Each row is a point. Each copy is the shape, with its points in the same order, stretched, turned, moved and blurred by noise. Some copies are also mirrored. Which?

Shape, 9 rows:
[[-38 -20  14]
 [ -1 116   9]
 [ 28 -18   9]
 [ -8 -13 -41]
 [-58 -16  17]
 [-12 -17 -95]
 [ -4 -12  13]
 [-20 -12  16]
 [ 25  24  18]]
Copy 1:
[[  5 -23 -27]
 [ -1  82  75]
 [-36   4   8]
 [-42  64 -17]
 [ 20 -20 -28]
 [-56 120 -37]
 [-21  -8  -3]
 [ -7 -10 -17]
 [-29  14  28]]
Copy 1 is: mirrored
Copy 2:
[[ -6 -17 -49]
 [ 51 119   8]
 [  0 -20  26]
 [-35  27 -13]
 [  6 -12 -83]
 [-62  45 -29]
 [  1 -11  -2]
 [  7 -12 -19]
 [ 30  20  33]]
Copy 2 is: mirrored

Shape, 9 rows:
[[  21   26   -1    9    8   45]
 [  15  -73   -7  -26   71  -13]
 [  74  -44   17   16   16   81]
 [   1  -44   12   15  -13   37]
 [ -20    9  -37  -65   -7   20]
 [  -1   -4  -42  -48  -38  -62]
 [ -18    7 -109   -3   13  -15]
 [  39    0   17  102   15  -23]
 [ -45    2   43  -73    9  -15]]
Copy 1, 9 rows:
[[-35  29   3   3 -32 -11]
 [ 20 -69 -10 -34 -65  -8]
 [  8 -26  71  -2 -76 -38]
 [ 11 -17  51 -11   1  -2]
 [-54  23 -21 -63 -12  12]
 [-67 -50 -23 -73  43 -22]
 [-94 -45 -38  -9 -10  36]
 [ -5 -56  13  79  20 -36]
 [ 12  32 -33 -75  21 -15]]
Copy 1 is: only turned
Copy 2:
[[-10 -28 -30 -30  -9  12]
 [-38 -22  24  46  58  32]
 [-27 -93 -24   9  -6   2]
 [-30 -14  -9  14 -11 -27]
 [ 15  26  -5  23 -14  60]
 [ 39  51 -35  44  14   4]
 [-33  54 -58  25  32  71]
 [-44 -11 -62 -33  46 -45]
 [ 25  31  49   8   5  -8]]
Copy 2 is: mirrored

Shape (15 x 9):
[[  7 -44  38  -5  -6  65 -67  65  29]
 [-32  37  66 -23  34 -33  14 -48  12]
 [-10 -34 -24  49 -23  27 -75  46  -6]
 [-12 -16 -15  47 -40  70 -57  17  32]
 [ 15  -5  49  15  30 -31  10 -57  -4]
 [ 17 -68   7  25 -41  42 -64  19   1]
 [  2   2 -48   7  45 -23  33  -5  34]
 [-31   2 -26  40  38 -41 -51  47  37]
 [ 48  61  31  14  -9 -46  11 -36  15]
 [-22  48  45  11  40 -16  17 -44  11]
 [-46  40  46 -38  56  -7 -11 -53 -46]
 [ 13  23  71  28  27  11  25  -5 -45]
 [-55  47  31 -59  19 -28  24  -1 -38]
 [ 31  54 -29   5  67 -18 -21 -18  18]
 [ 36 -34  -1  18 -20  13 -67  13  13]]
Copy 1:
[[ 61 -50 -20  21  44 -47 -16  42 -44]
 [-50  50  18  46  53 -37  45 -47 -25]
 [ 13 -52 -13 -19  32 -38 -58  46  -8]
 [ 25 -77  -5  36  -1 -36 -52  13 -17]
 [-21  34  61  36  46 -59  -3   0 -19]
 [ 23 -55  26   9  38 -43 -54  67 -48]
 [ 17 -21  32  -8 -21 -26  40 -37  48]
 [ 10 -40 -11 -24  53 -40  -2   3  65]
 [  8  43  44  24  42  16 -30 -22  24]
 [-31  38  12  45  25 -44  20 -53   1]
 [-78  84 -24   8  37 -37  29 -75 -67]
 [  2  73   1  29  21 -43 -22  12 -19]
 [-64  77 -47  -8  20  18  59 -59 -34]
 [ 27  22  12 -30  13 -14  -9 -74  33]
 [ 31 -39  30  -6  48 -28 -55  39 -21]]
Copy 1 is: only turned
Copy 2:
[[ 26 -36  83  30  32  90 -51  38  -7]
 [-54  28 -33  17 -22  -6 -26  -2   4]
 [ 66 -71  29  40  38  54  -4   4 -61]
 [ 12 -36  74  43  43  61  15   6 -65]
 [-19  31 -52 -13 -16  35 -11  -3 -40]
 [ 26 -51  53  19  56  73 -19  41 -72]
 [ -2 -54 -44 -45 -55  20  30 -40  14]
 [ 47 -88 -20  28 -59  -6 -11 -12  -2]
 [  9  64 -12 -22 -46  -3 -19 -36 -41]
 [-44  27 -39   9 -26   9   2 -16 -11]
 [-40   2 -74  29  14  -2 -30 -32  -3]
 [ 36  71 -34   4  22  55  -4  -8 -10]
 [-13  -8 -44 -10   9 -50 -27   1  51]
 [ 13 -20 -51 -18 -55  30 -25 -86 -16]
 [ 37 -32  35   8  17  51 -30   8 -63]]
Copy 2 is: mirrored
Copy 3 (15 x 9):
[[  -1   -2   34 -103  -23   29   13   34   66]
 [ -46  -28   59   -6   96  -81  -31   20  -14]
 [  54    6  -16  -58  -14   41   11  -34    9]
 [  61  -39  -13  -86  -10   39  -11   10   -1]
 [  -2  -18   48   32   97  -36   -4   34   17]
 [  55    3  -14  -53   -6   36   49   39   36]
 [  -3  -49   21   54  -20  -43  -41  -50   11]
 [  17   11   41  -18    5   -7  -42  -94   12]
 [  41   -3    3   33   78  -59  -91   41    5]
 [ -28  -42   45    9   93  -45  -45    3  -15]
 [ -70  -29   -1  -31   99  -60   -4  -10   -6]
 [ -44   12   18  -11   81   25  -40   55   -2]
 [-112  -14   -6  -19   51  -83  -31    4  -40]
 [   7  -29    0   27   39  -45  -66  -64   55]
 [  56    4   -8  -31    6   -8   17   19   49]]
Copy 3 is: mirrored
Copy 4 (15 x 9):
[[-14 -38 -15 -64  51  -8 -47 -46  25]
 [ 29   7   8 -34   0  17  40  65 -35]
 [-28 -30   5   2  -9 -29 -45 -27  59]
 [-88   4  20   0  17   2 -42 -10  42]
 [ 54  16  22 -34 -19  17 -11  51 -46]
 [-45 -24  15 -17   7 -33 -60 -40  15]
 [ 44  35 -34  -6 -37  52  28  32  -6]
 [ 29 -32 -23 -22 -51  23  24  30  46]
 [ 40  63  29 -99 -42  13  -3  68 -17]
 [ 29  32  12 -23  -5  24  32  81 -30]
 [ 47  -3  13  19  31 -31  38  45 -30]
 [ 51  20  -9 -35  10 -29 -42  62 -22]
 [ 30   7 -31   7  29 -40  54  31 -29]
 [ 85  43   4 -45 -18  52  28  43  21]
 [ -6 -11  22 -47 -16 -10 -39 -19  27]]
Copy 4 is: only turned
